Every row gives one point. Examples show where two turns around zero, p and q, send a point. Where does a point land after both, in the order given? Backwards means that the second turn is done in reverse. Each puzzle has new turns, and all numbers are rounded.
(in the rows, 100 means zero)

Turn p:
65,74,132 => 115,54,123
66,129,101 => 61,86,117
134,122,103 => 102,140,107
136,75,64 => 122,121,53
Turn q:
55,67,69 => 115,45,71
115,136,128 => 76,126,132
108,58,66 => 131,94,56
103,136,105 => 68,111,113
119,103,133 => 109,124,128
Where do these land?
p, then q: 69,64,94 => 139,97,72
p, then q backwards: 136,129,120 => 138,111,131
q, then p backwards: 153,111,82 => 143,121,69
p, then q: 46,109,100 => 137,60,107
p, then q: 134,106,117 => 78,127,116
q, then p: 63,81,86 => 131,87,73

Turn p:
134,138,81,91 => 131,73,78,70
77,62,88,142 => 64,146,83,112
99,78,109,100 => 101,116,108,116
90,167,83,92 => 89,46,91,57
68,87,82,87 => 73,88,91,127
131,68,157,87 => 142,130,149,118
Turn q:
110,150,66,111 => 47,83,82,78
134,116,96,126 => 73,90,73,124
63,47,91,76 => 146,90,151,92
58,76,110,101 => 117,120,142,97
136,112,137,86 => 116,116,51,109
Where do these land?
p, then q backwards: 96,88,123,129 => 68,113,116,110
p, then q: 58,128,129,101 => 136,140,122,93
p, then q: 150,76,132,72 => 91,100,43,139
q, then p: 104,80,60,142 => 68,144,126,111
p, then q: 130,129,83,58 => 129,59,94,135
p, then q backwards: 63,99,74,98 => 124,122,83,127

Turn p:
98,95,103,103,116,87,128,98 => 81,105,99,90,112,77,104,110
95,89,85,138,100,109,103,88 => 109,87,102,117,133,92,115,91
94,87,110,118,123,75,74,106 => 87,86,102,123,91,74,83,76
118,102,76,48,24,90,142,72 => 161,113,112,45,98,111,96,170
72,107,120,116,98,97,92,117 => 92,118,114,131,88,93,109,92
81,79,83,91,113,117,98,103 => 100,94,65,113,100,99,112,106
78,124,103,127,133,97,100,103 => 78,112,103,108,104,82,124,64
131,115,85,47,66,105,86,75 => 139,87,98,53,73,133,87,116
104,95,138,115,126,116,87,104 => 59,83,112,121,95,112,102,88
128,107,97,96,102,107,91,133 => 92,115,93,98,105,125,69,88
Turn q:
116,93,103,92,122,98,101,85 => 100,96,105,107,85,100,119,80
132,86,47,107,95,112,124,95 => 126,85,69,103,65,130,76,83
37,78,108,98,102,107,95,122 => 56,96,101,60,103,83,94,134
86,81,134,85,88,108,94,97 => 104,92,114,73,113,81,122,112
99,162,133,89,96,59,110,100 => 104,165,105,133,132,88,119,105
65,86,81,152,93,116,110,98 => 89,83,106,100,71,91,56,140
135,86,114,105,107,102,91,114 => 110,82,119,106,106,128,117,92
101,115,62,87,88,78,86,86 => 99,100,56,121,110,91,90,86
128,114,118,85,109,121,90,102 => 113,103,125,96,114,107,107,68
Where do these land?
p, then q: 95,95,84,103,137,84,111,118 => 75,107,70,121,95,83,95,98
q, then p: 90,120,139,85,74,65,139,83 => 85,152,118,59,119,97,81,82
p, then q: 83,103,76,90,118,100,116,108 => 94,119,71,110,92,104,90,90
q, then p backwards: 108,137,135,96,61,120,88,106 => 118,107,74,138,64,80,124,103
q, then p: 89,97,116,146,100,125,64,100 => 74,82,110,147,78,88,79,102
q, then p: 87,77,98,95,120,115,108,94 => 117,104,102,102,83,97,102,129
p, then q: 93,101,69,100,98,97,114,88 => 101,111,85,108,88,118,112,81
q, then p: 157,121,125,94,65,130,85,104 => 53,50,110,72,112,124,83,89
q, then p: 123,80,87,130,128,103,84,101 => 105,78,110,139,113,108,112,122
q, then p: 82,84,75,93,128,93,68,86 => 124,89,88,121,99,62,119,114
p, then q: 93,86,96,69,70,69,124,111 => 95,112,90,111,147,135,102,97

Turn p:
141,72,104,138,75,69,53,62,54 => 68,160,171,81,82,72,90,96,101
107,86,89,127,109,116,137,114,130 => 131,56,118,92,106,109,120,93,106
115,142,91,84,165,101,89,100,78 => 99,120,65,69,135,90,111,155,104
127,114,142,95,112,124,118,105,132 => 120,71,80,92,60,89,118,123,124
77,140,93,91,80,124,86,127,110 => 130,98,69,123,95,103,73,110,67
95,145,140,133,75,50,74,115,81 => 111,143,121,120,78,120,42,136,128
90,90,90,108,139,124,130,64,139 => 102,47,97,104,130,67,130,101,121
46,61,58,68,74,117,126,101,52 => 63,86,82,85,135,121,74,30,58
97,91,58,42,72,60,129,88,98 => 99,136,68,110,126,118,117,31,115
106,60,135,115,99,116,59,124,126 => 80,81,130,122,52,110,123,125,76
Turn q:
70,105,92,71,130,92,90,68,154 => 98,78,170,99,112,134,102,99,93
106,94,96,138,47,77,109,100,121 => 86,109,83,74,88,97,46,130,85
142,122,128,110,143,114,86,100,126 => 75,111,130,88,74,76,128,59,77
98,119,69,133,91,107,81,118,81 => 87,89,67,69,119,90,90,83,121
105,56,64,30,170,85,132,71,120 => 92,118,142,156,106,191,142,89,98
74,119,108,131,54,115,141,131,74 => 137,83,40,87,113,77,76,114,72
83,86,121,150,68,115,99,94,55 => 120,92,59,115,93,58,53,93,118
81,84,124,130,62,97,88,158,67 => 115,125,57,98,136,44,79,121,104
123,138,113,71,136,67,83,77,96 => 57,71,127,113,81,95,147,105,101
118,78,85,35,99,130,91,82,106 => 132,123,125,101,77,138,137,109,132
Where do these land?
p, then q: 116,135,108,94,140,80,106,90,65 => 94,100,123,71,135,116,144,105,87
p, then q: 64,95,68,40,115,129,92,100,131 => 84,84,54,127,119,147,75,64,114
p, then q: 92,131,73,139,148,55,120,94,144 => 71,146,122,97,104,95,116,46,42
p, then q backwards: 100,82,82,100,71,103,132,80,87 => 96,107,93,130,127,132,85,97,108
p, then q: 112,64,84,111,73,117,93,65,100 => 91,74,108,141,79,89,83,128,95
p, then q: 90,86,122,107,57,135,73,73,84 => 88,79,98,114,103,72,70,144,135
q, then p: 62,145,120,125,92,49,109,150,111 => 46,116,98,77,145,160,106,121,93
p, then q backwards: 130,90,146,91,125,91,81,69,148 => 133,110,127,59,96,80,65,82,55
q, then p backwards: 117,129,79,69,87,87,45,115,76 => 134,89,123,91,158,86,119,71,104
p, then q: 80,66,132,135,117,151,138,137,151 => 136,186,85,137,89,107,61,104,111
q, then p: 146,110,95,119,65,125,136,138,45 => 148,143,94,93,154,97,110,50,79
q, then p: 90,67,91,69,111,79,75,90,59 => 138,57,124,122,106,106,110,123,110

Turn p:
103,147,86,127,89,126,138,122,149,132,103,132 => 72,42,85,92,90,108,115,109,134,105,135,155
74,95,137,121,93,68,80,127,118,80,88,72 => 81,136,114,120,125,101,100,88,113,44,98,105
79,108,101,60,96,91,87,91,67,108,121,93 => 151,102,107,104,88,89,71,102,88,91,102,87
91,91,136,125,72,70,112,78,118,77,97,133 => 98,102,139,100,148,144,118,98,106,94,105,111
114,95,87,80,122,95,82,105,115,123,96,130 => 99,81,83,118,73,128,95,93,113,111,98,80
84,95,57,73,98,97,96,70,100,110,85,69 => 117,106,96,132,90,70,81,76,84,133,84,112
104,104,118,94,47,103,87,112,133,78,88,65 => 66,112,123,129,128,76,91,94,84,83,142,103
120,97,88,117,115,81,118,92,62,135,88,133 => 132,99,58,86,97,135,129,110,98,121,89,105
149,115,106,69,146,53,82,79,92,86,141,122 => 141,84,115,86,71,119,135,60,113,98,103,32
68,69,134,99,74,129,137,87,85,111,91,63 => 95,112,120,98,112,87,89,133,40,85,80,141
104,99,77,118,110,129,65,78,93,104,89,82 => 91,127,98,115,82,73,104,120,115,134,89,94
118,82,80,128,125,124,104,146,89,73,131,111 => 69,82,72,52,110,82,101,114,124,92,79,67
93,104,93,91,115,134,113,116,80,82,82,94 => 85,115,89,65,84,88,74,102,91,108,97,108
Turn q:
61,110,129,102,133,121,106,114,102,63,75,112 => 107,132,107,115,69,124,127,66,84,87,76,75
107,88,82,85,63,110,88,59,79,126,81,90 => 96,92,118,115,100,85,45,101,127,122,120,109
86,91,84,137,121,92,119,116,119,59,70,118 => 98,119,84,127,110,132,127,92,89,63,117,65
107,97,87,77,85,78,91,56,55,131,141,76 => 116,86,80,95,86,67,48,128,111,117,99,152
80,116,91,104,107,122,121,109,144,81,101,82 => 83,87,111,118,79,84,135,105,89,82,96,67
117,90,107,63,84,50,95,75,95,125,98,77 => 69,73,82,78,98,97,47,101,92,106,101,131
135,99,65,47,85,87,93,85,66,107,119,100 => 87,120,106,73,95,78,60,138,96,116,128,139
92,112,112,141,121,109,92,89,129,69,107,122 => 108,105,100,114,101,125,134,108,125,64,74,81
133,97,131,118,92,121,63,137,99,86,105,73 => 122,77,151,92,130,121,120,100,76,105,82,116
106,105,128,137,110,119,145,125,102,87,93,104 => 118,93,87,113,100,133,141,103,84,124,94,65
77,137,118,131,82,103,102,140,117,80,93,125 => 85,121,99,123,133,105,145,87,93,106,64,77
87,61,74,81,90,83,87,107,79,135,121,87 => 110,88,85,91,106,63,82,81,99,103,135,142
92,131,94,125,145,110,105,116,119,113,72,116 => 117,115,91,83,108,97,114,88,98,79,84,39
121,67,99,53,81,94,93,73,96,139,125,118 => 82,89,97,62,87,87,76,101,138,126,127,142
Where do these land?
q, then p: 108,120,115,120,93,60,79,107,116,126,137,92 => 83,107,74,99,93,134,78,64,97,117,66,91
p, then q: 97,56,71,121,116,102,109,101,65,101,61,104 => 108,131,106,91,110,64,65,90,93,99,111,52
p, then q backwards: 112,133,127,105,87,99,91,118,119,68,135,50 => 82,91,42,84,109,121,70,118,143,104,100,95
p, then q: 90,91,76,117,121,125,113,109,104,117,68,92 => 83,129,90,111,122,76,91,78,118,100,113,83
p, then q: 56,87,71,111,122,130,89,95,45,79,72,121 => 75,121,139,54,131,65,71,82,99,95,84,71
q, then p backwards: 92,116,109,107,96,111,98,104,70,119,44,110 => 96,81,79,68,98,80,74,85,86,64,83,109
q, then p: 93,93,71,102,89,141,64,104,94,110,81,105 => 104,103,136,105,87,109,142,92,107,71,109,88
p, then q: 100,87,143,69,104,93,94,138,120,89,128,103 => 107,98,133,137,75,122,110,97,78,82,94,135
q, then p backwards: 87,127,97,57,95,73,119,107,130,98,141,85 => 116,86,94,122,120,149,127,120,111,114,99,61
p, then q: 81,77,107,102,116,126,92,60,79,117,77,88 => 101,117,106,97,141,99,87,84,92,138,81,75
p, then q: 101,115,121,108,100,89,117,94,146,83,128,125 => 95,80,101,103,56,131,128,79,117,103,104,110
p, then q: 142,128,121,84,80,89,135,106,118,109,176,104 => 102,69,80,98,61,142,120,113,79,111,146,158
q, then p backwards: 122,97,76,96,131,102,79,80,81,91,60,108 => 78,108,133,71,95,97,75,116,73,75,96,114
p, then q: 118,75,96,100,52,60,120,76,112,92,93,113 => 164,95,80,82,69,111,98,105,108,100,104,84

Turn p:
73,111,110,120,97,121,117,76,84,101,99,104,112,73 => 105,114,118,108,112,99,70,104,103,90,56,92,98,105
98,88,95,117,101,85,131,107,126,126,109,129,92,80 => 73,84,110,100,94,120,69,91,127,124,102,96,78,94
79,106,107,75,131,97,99,86,110,92,88,101,97,122 => 79,123,104,84,99,100,131,91,107,98,93,87,124,106
97,86,100,75,93,120,132,111,104,115,115,100,130,104 => 112,92,107,102,85,120,94,131,123,97,105,64,106,100
78,128,115,98,98,85,78,120,84,114,107,89,120,123 => 116,109,74,84,70,77,102,89,99,85,97,90,101,132
129,124,78,84,98,82,104,83,116,118,79,98,118,104 => 68,83,112,102,105,82,89,105,91,87,135,89,119,116
84,71,93,77,94,96,97,99,97,104,95,120,104,98 => 98,86,107,118,83,126,115,89,104,103,93,91,112,99
113,90,85,95,94,123,104,75,110,115,92,78,82,99 => 93,91,106,112,127,91,104,102,102,83,108,85,101,66
98,79,90,129,77,82,99,121,86,70,110,95,90,96 => 132,98,106,104,80,102,91,91,95,115,102,141,92,82
127,107,87,114,124,81,84,113,95,117,86,82,104,80 => 73,104,68,113,97,85,78,106,78,102,118,114,103,96
81,87,123,129,85,108,95,129,127,91,99,117,96,109 => 112,115,108,82,83,126,103,85,103,100,100,108,53,99
91,93,83,94,78,116,80,132,79,68,114,86,79,83 => 140,99,82,122,100,109,115,107,112,85,95,144,98,90
103,90,129,108,109,81,93,80,112,76,112,105,85,87 => 103,107,100,77,125,118,97,77,85,125,92,112,107,97
106,104,102,87,113,96,100,94,89,97,96,103,89,108 => 90,95,96,96,105,92,117,104,97,107,94,102,112,102
119,119,104,83,93,122,100,78,74,96,82,87,91,110 => 102,86,106,99,123,74,120,122,82,79,87,96,112,99
124,116,99,115,114,106,87,96,107,102,116,105,110,123 => 102,113,97,98,113,77,106,105,92,118,122,88,85,116
Turn q:
103,103,77,95,113,123,80,72,97,147,163,91,84,90 => 125,90,89,86,149,109,80,142,89,111,88,153,104,89
107,96,104,115,116,113,77,109,95,80,100,98,85,108 => 93,105,67,89,105,86,107,106,112,92,91,88,106,98
111,109,87,96,113,87,89,104,91,132,99,148,130,95 => 104,133,102,132,84,115,100,106,109,115,115,134,116,75
106,98,115,95,50,93,96,113,106,87,100,90,86,102 => 93,99,105,85,93,82,89,72,80,125,82,86,97,121
96,106,104,105,96,87,142,99,93,84,96,112,118,107 => 109,101,113,123,83,107,105,81,103,83,116,99,91,127
103,112,112,107,78,87,135,107,90,83,96,81,129,95 => 126,103,121,96,75,100,97,69,91,81,106,91,86,120
99,103,110,110,117,95,141,110,100,113,97,89,88,80 => 92,87,108,95,90,126,97,101,78,64,108,105,107,110
107,79,98,100,104,98,130,82,108,87,89,104,130,110 => 113,91,122,128,95,113,108,85,125,84,91,92,93,106
90,110,91,96,98,92,123,102,90,91,87,98,97,113 => 96,97,115,101,89,96,103,102,107,94,121,93,97,122
108,113,106,59,111,109,76,108,119,86,107,89,90,107 => 75,119,100,82,113,91,103,116,103,109,85,97,62,91
66,88,98,107,110,101,77,111,98,111,107,97,97,91 => 103,92,84,84,115,111,121,104,93,115,117,98,111,82
101,106,101,110,54,153,82,85,99,87,89,87,93,94 => 122,107,103,98,129,65,76,101,82,110,80,56,114,103
105,101,110,104,118,94,89,111,94,155,106,117,96,115 => 85,110,87,95,103,132,74,105,110,112,116,129,121,83
97,102,106,110,110,86,94,71,110,89,91,87,94,99 => 99,68,94,106,94,87,96,102,106,92,101,94,86,86
109,84,104,80,83,94,79,99,85,86,88,91,90,95 => 85,101,112,85,104,69,108,83,104,109,87,98,105,92
104,100,79,105,114,96,101,113,120,85,89,85,92,103 => 94,92,98,90,80,104,115,124,107,96,88,84,95,105
88,91,100,106,116,93,90,105,105,97,95,138,102,96 => 87,106,82,127,98,108,122,100,102,108,110,103,109,89
Where do these land?
p, then q: 84,117,66,95,91,96,109,83,114,107,82,86,109,87 => 116,92,71,110,96,92,114,80,99,107,102,85,71,87
q, then p: 99,116,118,85,73,97,97,88,64,111,117,95,75,101 => 96,95,84,105,95,92,119,71,93,129,92,89,122,129
q, then p: 90,86,107,103,106,117,107,162,108,112,89,83,113,114 => 113,109,102,94,122,93,113,133,120,55,104,73,115,104
q, then p: 96,98,92,87,105,94,84,113,79,99,108,85,109,54 => 93,73,103,93,104,112,88,127,101,112,78,112,126,119
p, then q backwards: 100,96,120,114,101,94,78,83,92,108,97,82,105,101 => 100,107,123,111,81,113,92,106,98,92,105,96,99,78
p, then q backwards: 106,94,114,115,99,97,104,92,116,24,123,117,81,113 => 83,84,73,59,80,97,93,118,80,128,144,92,133,96
q, then p: 87,89,111,100,102,89,100,119,42,108,89,111,114,105 => 114,105,120,92,125,102,82,96,115,119,109,75,123,136
q, then p: 98,133,111,91,113,91,107,90,107,116,102,94,91,111 => 116,99,80,110,106,107,120,81,113,103,94,114,86,104
q, then p: 100,113,76,101,109,120,81,84,107,102,99,98,103,111 => 87,103,73,97,91,107,92,106,103,99,123,115,87,99
p, then q: 90,87,89,87,95,82,107,105,105,114,109,125,111,117 => 113,80,109,96,115,115,79,86,99,116,86,91,99,107
p, then q: 100,92,71,121,110,98,112,80,107,105,103,103,83,81 => 101,83,76,111,98,110,100,103,83,102,112,100,104,66
q, then p: 120,101,77,132,101,83,103,98,112,108,96,103,115,114 => 110,84,115,110,96,110,95,101,87,84,129,99,71,98
p, then q: 88,93,119,88,109,99,91,113,104,106,89,98,109,113 => 110,103,123,93,107,88,96,105,96,100,103,90,95,120
p, then q backwards: 93,103,104,98,103,132,112,93,113,102,112,84,119,99 => 101,111,94,98,110,138,101,102,102,99,88,92,115,110
q, then p: 161,84,121,85,104,102,99,87,112,61,90,98,72,92 => 74,116,133,86,74,103,110,63,80,73,84,137,118,92
p, then q backwards: 97,90,107,108,89,116,106,95,116,104,108,95,77,98 => 94,91,115,88,112,106,89,88,106,101,104,85,118,102
q, then p: 92,108,98,91,90,91,103,116,102,114,87,144,114,88 => 115,99,102,101,104,78,68,102,106,97,78,88,77,119
